Each point is reached from the start by the listed moves, each made 0, 1 or 2 times, or once backwards (-1), plus a little noise. Say if it took an odd or an even number of moves. Then give how often each move was made.
In the rows, 128 means zero.

Moves:
(1): [165 125 122 130 137]
(2): [123 166 133 141 117]
Start: [129 116 141 129 136]
Points:
[210  70 123 121 167] => odd (2, -1)
[173  76 134 121 157] => even (1, -1)
[ 90 120 148 128 128] => odd (-1, 0)
[ 78 195 158 152 104] => odd (-1, 2)

Moves:
(1): [158 133 134 128 126 118 124 127 118 133]
(2): [125 152 131 120 131 125 124 130 141 126]
(3): [125 124 154 129 113 121 136 121 137 126]
(4): [137 132 136 160 133 135 127 129 139 132]
(5): [131 124 129 116 176 138 136 116 117 138]
(6): [132 127 141 118 122 157 131 142 130 122]
(7): [132 131 117 130 124 134 162 132 132 130]
(8): [126 127 139 130 155 114 136 165 125 111]
Start: [133 137 140 122 122 129 124 125 126 128]
Points:
[145 152 191 108 182 182 106  69 139 157] => even (0, 1, 1, 1, 2, 1, -1, -1)
[124 184 194 109  87 121 128 186 170  90] => even (0, 2, 1, 0, -1, 1, 0, 1)
[119 178 162 105 249 181 182 162 154 124] => odd (-1, 2, 0, 1, 2, 1, 1, 1)

Moves:
(1): [154 131 112 141 130 136 121 130 126 146 123 146 140 116 127]
(2): [128 173 126 133 116 136 123 120 139 117 126 143 120 122 130]
(3): [147 121 171 129 126 134 135 123 124 103 120 123 127 135 119]
(4): [126 137 142 163 125 117 116 133 123 129 121 127 124 134 136]
(5): [117 145 123 117 173 135 126 127 128 138 113 119 137 135 112]
(6): [129 109 128 142 136 164 116 140 133 109 151 133 111 131 121]
(7): [122 130 128 135 126 132 161 132 132 131 118 131 128 111 128]
(8): [124 146 142 115 113 111 115 183 128 138 119 124 134 106 123]
(9): [134 127 128 137 130 126 133 124 160 130 127 131 142 132 128]
(10): [118 124 149 113 121 147 125 112 138 172 109 115 128 123 124]
(11): [133 142 138 131 146 123 143 117 119 144 169 134 129 145 118]
(12): [128 112 136 115 128 130 135 132 136 144 122 164  97 128 139]
(13): [100 124 119 129 120 129 137 117 117 127 122 151 165 135 128]
(14): [147 134 128 126 123 132 143 147 125 133 125 111 124 162 123]
Start: [124 123 126 105 112 131 150 135 148 138 108 113 137 134 113]
Points:
[117 204  58 104 184 169 127 186 172  96 109 136 236 118  53] => odd (1, 1, 0, -1, 2, 1, 0, 1, 1, -1, 0, -1, 1, 0)
[188 175 249 144 149 185  80 246 182 119 134 172 111 143  63] => even (1, 1, 2, 1, 1, 2, -1, 2, 1, 0, 1, 1, 0, 0)
[ 87  58  50 133 193 207 157 115 186 113 154 232 100 180 124] => even (0, 0, -1, 0, 1, 2, 0, -1, 1, -1, 0, 2, 1, 0)
[103 221  83  71 121  69 108 238 108 211  60  77 203  70  91] => even (1, 0, -1, 0, 1, -1, 0, 2, -1, 0, 0, -1, 0, 0)
